Every row gives one point. Any point is a mix of the corners, with weights that add up to 1. It lies inside the corners' shape when no weight is negative. Say inside or outside, and name the corners with a negative weight.

Corners:
(1): [ 52 -31]
(2): [11 11]
(3): [-46  25]
Points:
[ 5 11] => inside
[-15  15] => inside
[-32  18] => inside
[ 60 -30] => outside (3)
[31  0] => outside (3)
[ 18 -11] => inside
[7 3] => inside
[ 3 -5] => outside (2)

Corners:
(1): [-27 -50 -23  30 -24  22 -24 -46  -3]
(2): [-44 -36 -10  59  18  -3 -47 -25  -2]
(3): [-36 -51   3  50 -21 -27 -34 -46 -44]
(4): [ -5 -40   4 -21  22  30 -19  43 -11]
(5): [ 11  18 -20  10  29   8  59 -30  20]
(6): [ 28  25 -60   3  -4   0  25   4  18]
(7): [ 40  30 -15  14  -8  41  16  -4  23]
(8): [ 19  10 -14 -14  17  11 -21 -34  25]
(9): [  8 -33  -8  -4  16  15  -7  48  55]
(10): [-34  -5  -1 -39  13  27 -22  38  21]
Points:
[  6  -8 -23  26   8   1  -3 -12   9] => outside (1, 10)
[-18 -23  -7  -4   4  19 -18   7   4] => inside
[ -7 -22 -13   4  -1  18 -21   3   6] => outside (5)
[ -2 -21 -13   2   7  11  -8   9  -4] => inside
[ 13  -3 -24   4  21  24  21  18  25] => outside (3, 8, 10)
[ -1  -3 -23   1   7  23 -13  15  23] => outside (3, 5)
[-21  -9  -9  -5  13  16 -13   8  14] => inside

Corners:
(1): [-27   9 -43 -25  20  -4 -27 -10  -6 -25  -2  -2 -36 -18   9 -12   5  33
  -8 -22]
(2): [ -7  -2 -30  16  21 -16   9  22  -9 -22 -24 -12 -43  -6  12  11 -19  18
  45   6]
(3): [ -2  -5  -9   8  11   6   0 -34 -19   1  12   4  13  12 -13 -11   9 -32
  -3   1]
(4): [ 46 -16  12   1 -20   3  18 -14 -32   1   4  23  33   3  -2  -4  -7  -6
  -2  18]
(5): [ 38 -26  18  -3   5  18  -4   1  -6  32  37  -1  -8  -6   0 -28  17 -15
 -18  30]
(6): [-23  10 -42 -15 -11 -36  18  -9  27  -9 -25  -3 -39  13  10   9 -13  27
  37  -7]
(7): [ 43  10   1 -26  23  13  23 -16 -37  19   9  12 -15   8 -19 -38   8   1
  -8  21]
(8): [ -3 -20  -8 -22  -8  -4  -9   0 -40  17  32  11 -21  24 -22 -11   7  -2
 -27 -10]
(9): [  3  19  -9  30 -60  -6  34  50  22  35   8  41   7  -1 -14  34  -7 -19
   6  24]
(10): [-14  -3 -22   8 -13  -6  -7 -35 -11 -34  -7 -32 -35  -5 -16   3 -28  38
  12  -9]
(11): [ 20  24  25  29  -9 -16  19  39  36  23  10  15   8  26 -25  43 -40 -18
  10   8]
(12): [ -5  31  -4   9 -27  11  29  36  -8  17  28 -20  33  30   4  28 -15  -7
  28  24]
(13): [ -3   9  10  -7 -29  -4  28  -1 -18   2  -2  17  22  -1 -10 -48 -27 -28
   0  29]
(14): [ 26 -25  12 -43 -30  21 -22  -1 -11  -6  17 -19 -31  -3 -38  -2  28 -21
  -8  -1]
(15): [ 31 -11 -20 -15 -22  -7 -34  -3 -13  23  12 -11  -6   0 -37 -22  15   7
 -18  -3]
(16): [  6   5  22   9 -10  11  25   4 -20  31 -27  -5  -7  15  17   7 -10   2
  -7   1]
(17): [-10   5 -40 -27  -6  -1  16   0   7  -6  14 -21 -17 -26 -11  -4 -14  -3
  18 -35]
(18): [  9  22  -6  25 -30   7  31  12 -12 -20   9  27  -1  -3  17 -31  -9  23
  32 -16]
(19): [ 14 -25  10 -19  -6 -11  10   1 -34   9  18 -22   9  15 -44 -21  39  -1
 -59  -6]
(20): [-24 -20   4  -4   1  -1 -37 -15 -10  -3  21 -17  -8 -29 -18   5  15  31
  35  -6]
(21): [  1 -23  -5  20 -10  37  37   6  -5  -2 -11  33  22   4  -9 -15 -18  -9
  -2   5]
Points:
[ 11  -6  -1  -3  -9   0   7   2 -14   6  11   0  -3   4 -13 -11   4   0
  -5   3] => inside
[ 12  -5   2   7  -2   0  10  -8 -20   4   5   8   7   8  -2 -12  -6   7
   2   9] => outside (9, 14, 17)
[ 21 -11  12  24 -25  18  24  13 -31  20  23  16  32  15 -15 -13   4 -11
  -4  32] => outside (1, 6, 11, 14, 16, 17)
[  2  -3  -7  -3  -8   1   8  -1 -15   3   1   0  -8   0  -3 -10  -2   3
   3   3] => outside (11)
[  4   3  -8   9  -5  -6  14   3  -6   1  -3  -1   0   0  -5  -6 -10   7
   8   6] => outside (8, 14)
[  4  -6   2   8 -22   6  15   5 -13  12   7   3  -3   7 -17  -7   4  -5
   0  12] => outside (1, 4, 11, 17)
[ 17 -21   5  -7   1  13 -16  -3 -14  19  32  -5   7   2 -40  10  13  -9
 -24  -1] => outside (2, 6, 13, 16, 18)
[  6  -5  -6   1 -11   1  14   3  -8   2   1   5  -1   4  -8  -2  -5   2
   6   4] => inside
